Every row gives one point. Each copy is the shape, with its points in the same order, stretched, turned, moved and blurred by noise. Some copies are also mirrored. Which?
In the rows, zero is written as 128.

Shape, 8 rows:
[[ 90 127 157]
 [172 142 162]
 [ 88 169 160]
 [130 123  23]
 [ 87 110 151]
 [105 151 121]
 [197 147 142]
 [140 137  32]]
Copy 1 (8 x 3):
[[110 159 101]
 [147 138 185]
 [ 86 186 126]
 [ 34  34 155]
 [111 149  90]
 [ 77 138 137]
 [147 113 213]
 [ 40  43 172]]
Copy 1 is: mirrored
Copy 2 (8 x 3):
[[164  96  86]
 [156 136 175]
 [196 133  84]
 [ 21 177 111]
 [151  82  66]
 [138 148  91]
 [143 156 189]
 [ 40 188 117]]
Copy 2 is: mirrored
Copy 3, 8 rows:
[[153 109 152]
 [175 151  92]
 [147  85 138]
 [ 37 129  98]
 [142 120 162]
 [119 104 121]
 [161 165  72]
 [ 54 129  88]]
Copy 3 is: mirrored

Shape:
[[117 128 113 103 128 157]
 [125 141 140 130  94 112]
 [157 123 142 119  93 239]
 [ 81 138 135 139  94 104]
 [120 126  62 174 132 107]
 [121 136 124 127 133 138]
 [156 148 131 116 125 121]
 [154 133 105 103 103 105]
 [142 127 134 116 126 113]
 [131  97 141 137 103 118]]
Copy 1:
[[114 125  96 112 105 125]
 [158 127 119 143 116 138]
 [183  66  54  85  84  92]
 [138 150 132 132  91 112]
 [ 70 134 188 114 121 164]
 [111 128 122 118 121 122]
 [131 114 116 149 144 153]
 [140 122 115 151 131 187]
 [137 134 125 129 142 153]
 [174 142 138  97 125 145]]
Copy 1 is: mirrored
Copy 2:
[[131 119 108 115 116 112]
 [121 133 141 125 142 162]
 [ 85 133 140 117  61 107]
 [145 139 141  99 152 170]
 [159 177  96 162 131 139]
 [135 125 129 128 126 122]
 [117 116 136 155 134 135]
 [118 126  99 150 143 153]
 [122 124 130 140 147 133]
 [106 159 137 126 155 146]]
Copy 2 is: mirrored
Copy 3:
[[143 172 134 128 117 121]
 [ 92 116 116 139 121 146]
 [116 156 139 160   7  60]
 [ 85 139 117 117 131 200]
 [ 67 214 142 148 160 151]
 [124 152 148 133 123 138]
 [120 113 132 155 132 110]
 [109 144  94 145 151  98]
 [121 122 130 127 134 117]
 [ 83 127 123  97 102 123]]
Copy 3 is: mirrored
Copy 4:
[[133  87  91 143 130 132]
 [144 164 126 147 110 110]
 [ 46 131  17 127  84 125]
 [157 148 125 153 143  74]
 [112 161 164 175 189 170]
 [118 114 124 133 122 132]
 [131 133 141 147  94 163]
 [165 152 121 173 116 172]
 [142 134 143 124 107 154]
 [133 172 118 112 128 138]]
Copy 4 is: mirrored
